Rows are points. The points of each table are mixes of a few directions, plus a little noise. Count the directions of each table, and those that both share. Where both have some left over, give the other angles between the two spaces (their principal angles), to ten degrees, smallest first.

First (6 x 2):
+3.29, -0.53
-4.93, +0.77
+0.66, -0.07
-2.03, +0.32
+3.70, -0.62
-0.64, +0.11
Second (7 x 2):
+1.89, -2.19
-4.01, +4.63
+0.78, -0.93
+0.38, -0.55
+2.28, -2.62
-0.03, +0.09
-1.42, +1.67
Directions: first 1, second 1, shared 0; angles 40

First (6 x 4):
+1.23, +3.02, -0.81, -1.24
-2.71, -1.92, +3.86, +1.61
+1.80, -0.34, -1.11, +0.10
-3.29, -3.72, -1.51, +0.23
-0.75, +1.39, +2.80, +0.38
+3.67, +1.59, -3.16, -1.08
Second (6 x 4):
+2.91, +0.06, +0.40, +0.74
-0.38, -3.33, +2.74, +2.27
-2.45, +0.22, +2.79, +0.43
+0.06, -0.04, -3.60, -1.35
-3.97, -0.33, -1.85, -1.37
+3.90, +3.43, -0.47, -0.70
Directions: first 3, second 3, shared 3

First (8 x 8):
-0.09, +1.70, +0.97, -1.81, +0.29, +0.07, +0.79, -0.83
-0.12, +2.01, +1.33, -2.19, +0.29, -0.01, +1.23, -1.19
-0.14, +3.05, +1.93, -3.28, +0.49, +0.00, +1.76, -1.61
+0.29, -2.57, -1.65, +2.70, -0.34, -0.14, -1.53, +1.36
-0.14, +1.89, +1.13, -1.98, +0.27, +0.07, +1.12, -1.03
-0.19, +1.98, +1.38, -2.11, +0.42, +0.06, +1.12, -1.12
+0.07, -0.10, -0.08, +0.14, +0.04, +0.07, -0.18, +0.03
+0.66, -7.85, -5.08, +8.34, -1.27, -0.14, -4.41, +4.37
Second (7 x 8):
+2.32, -1.67, -2.68, +3.65, +1.44, +2.46, +3.63, +1.15
-0.69, +0.51, -0.27, -2.40, -1.41, -1.59, -3.57, -0.04
-3.96, +0.31, +0.55, -0.91, +0.06, -1.32, -1.72, -0.34
+3.19, -0.57, -0.16, -1.08, -2.26, -1.02, -3.53, +0.46
+5.20, +1.37, -4.36, +0.15, -1.73, -0.33, +0.87, -1.12
-2.07, +0.20, +2.62, -1.86, +1.83, +1.35, +0.70, +0.67
-3.92, -0.23, +4.34, +2.41, +2.05, +0.73, +3.40, -0.76
Directions: first 1, second 5, shared 1

First (8 x 11):
+0.41, +0.49, +0.55, -0.42, -4.82, -0.22, +0.09, -3.90, -1.62, +4.55, -2.68
-0.14, -0.19, -0.22, +0.17, +2.94, +0.03, -0.02, +2.35, +1.06, -2.52, +1.76
+0.54, +0.72, +0.77, -0.98, -2.99, -0.76, -0.02, -2.75, -0.37, +3.59, -0.64
-0.67, -0.87, -0.91, +1.39, -2.17, +1.14, +0.17, -0.98, -1.88, +0.31, -3.54
-0.17, -0.30, -0.19, +0.06, +5.84, -0.14, -0.07, +4.54, +2.25, -5.04, +3.99
-1.32, -1.59, -1.89, +2.61, +3.10, +1.92, +0.15, +3.72, -0.62, -5.33, -1.60
-0.13, -0.13, -0.13, +0.24, +0.72, +0.19, +0.01, +0.63, +0.10, -0.87, +0.19
+1.60, +1.79, +2.13, -2.84, -2.55, -2.11, -0.20, -3.43, +1.11, +5.26, +2.35
Second (10 x 11):
+0.11, +0.21, +0.28, +0.57, -0.07, +0.10, +0.24, -0.14, +0.12, -0.46, +0.17
+0.44, +1.23, +0.74, +1.69, -0.07, +0.65, +0.97, -0.25, +0.50, -0.80, -0.01
+0.21, +0.28, +0.23, +0.36, +0.14, +0.13, +0.03, -0.08, +0.22, -0.09, -0.05
-1.62, -5.23, -3.09, -7.02, +0.27, -2.57, -3.47, +1.37, -1.78, +3.23, +0.10
-2.12, -6.98, -3.98, -9.39, +0.29, -3.42, -4.58, +1.91, -2.35, +4.12, +0.07
+0.96, +2.79, +1.59, +3.84, -0.21, +1.41, +1.84, -0.74, +1.00, -1.81, +0.14
-0.41, -1.05, -0.61, -1.53, +0.09, -0.64, -0.93, +0.30, -0.53, +0.68, -0.07
+0.68, +2.31, +1.38, +3.05, -0.07, +1.11, +1.51, -0.62, +0.85, -1.49, -0.05
+0.82, +2.41, +1.50, +3.58, -0.19, +1.25, +1.62, -0.62, +0.75, -1.49, +0.02
+1.08, +3.65, +2.18, +5.18, -0.06, +1.80, +2.47, -1.04, +1.39, -2.18, -0.04
Directions: first 2, second 1, shared 0; angles 80
